Every row gives one point. Each copy is the shape, with its points in the same order, turned, moved and blurred by noise. Is it also mirrored, or only turned?

Shape (6 x 2):
[[-19  28]
 [  0 -34]
 [ 13 -35]
 [ 32 -21]
 [-20  26]
 [ 64  44]]
Copy 1 (6 x 2):
[[ 24 -31]
 [-32   4]
 [-30  18]
 [-13  31]
 [ 18 -33]
 [ 58  49]]
Copy 1 is: mirrored
Copy 2, 6 rows:
[[-12  33]
 [-16 -29]
 [ -8 -37]
 [ 17 -32]
 [-11  37]
 [ 72  19]]
Copy 2 is: only turned
Copy 3 (6 x 2):
[[ -2  29]
 [ 14 -33]
 [ 29 -33]
 [ 47 -21]
 [ -3  25]
 [ 81  41]]
Copy 3 is: only turned
Copy 4 (6 x 2):
[[ 27  17]
 [-15 -35]
 [-24 -26]
 [-37  -7]
 [ 26  17]
 [-36  64]]
Copy 4 is: mirrored

Shape, 7 rows:
[[ -6  28   6]
 [ 16 -23  11]
 [-28  68 -54]
 [ 35 -15  18]
 [  0 -10  -4]
 [-25  23   3]
 [  0  22  12]]
Copy 1 (7 x 3):
[[ -9  -3 -13]
 [ 15 -24  43]
 [-35  60 -36]
 [ 36 -25  27]
 [ -5  -6  30]
 [-23 -13  -5]
 [  1 -16 -11]]
Copy 1 is: mirrored
Copy 2, 7 rows:
[[-20  10 -10]
 [  9 -36   8]
 [ -1  61 -62]
 [ -8 -49  -1]
 [ 15 -14  -1]
 [-10  23  -1]
 [-20   1  -6]]
Copy 2 is: mirrored
Copy 3, 7 rows:
[[-18  27  21]
 [ -3 -25  11]
 [ -4  95  -5]
 [  8 -26  28]
 [ -4  -4  -1]
 [-32  31   9]
 [-17  19  27]]
Copy 3 is: only turned

Shape (7 x 4):
[[ 42 -33 -13 -35]
 [ 21 -69   6  30]
 [ 50   5  -3   1]
 [-36  32 -21   9]
 [-13 -47   6  57]
 [-30  14  14 -23]
 [ 48  30 -48  20]]
Copy 1, 7 rows:
[[ 49 -23  10 -35]
 [ 13 -61 -11  18]
 [ 24  10 -25 -24]
 [ 17  54  23  38]
 [-10 -38 -11  54]
 [ -1  27  49   5]
 [ 51  41 -47   3]]
Copy 1 is: mirrored
Copy 2:
[[ 30 -14  30 -37]
 [  1 -75  11  -6]
 [ 45  -5  20  10]
 [ -7  30 -44  21]
 [-23 -65 -19  26]
 [-26  33   3   6]
 [ 75   4 -24  18]]
Copy 2 is: only turned
Copy 3 (7 x 4):
[[-25  -6  37 -22]
 [ 24 -36  58  27]
 [ 19  19  31 -32]
 [ 26  12 -53  10]
 [ 52 -31  27  45]
 [ 13 -27 -41 -21]
 [ 20  65  14 -12]]
Copy 3 is: mirrored
Copy 4:
[[ 41 -26  24 -27]
 [-16 -77   9 -26]
 [ 31 -29  15  26]
 [-23  19 -35  21]
 [-49 -69 -18  -2]
 [-26  29   9   3]
 [ 50 -25 -37  41]]
Copy 4 is: only turned

Shape, 8 rows:
[[-14   4  26  40]
 [-30  18 -51 -21]
 [-27  44 -48 -33]
 [  3 -10  10  31]
 [ 59  -2 -31 -10]
 [-24  12  23  84]
 [-10 -21  -5   4]
 [-32  -7  49 -39]]
Copy 1 (8 x 4):
[[-52  -3  -6  15]
 [ 48 -27 -29  29]
 [ 59 -30 -18  51]
 [-26   8  -6  -3]
 [ 41  43  15 -13]
 [-79  12 -36  25]
 [ -5 -19  -8 -12]
 [-18 -64  44  10]]
Copy 1 is: mirrored
Copy 2:
[[-11 -44  16  20]
 [-14  15  16 -56]
 [-32  36  22 -50]
 [  8 -42  -1  13]
 [ 11  31 -56   1]
 [-33 -91   7  10]
 [ 22 -19   2 -16]
 [ 22   6  63  26]]
Copy 2 is: only turned
Copy 3 (8 x 4):
[[-31  27 -26   1]
 [-10  -5  56 -41]
 [ -5  17  74 -43]
 [-14   7 -20   7]
 [ 50 -10  25  24]
 [-70  29 -29  28]
 [ -4  -8  -7 -21]
 [ 11  35 -27 -72]]
Copy 3 is: mirrored
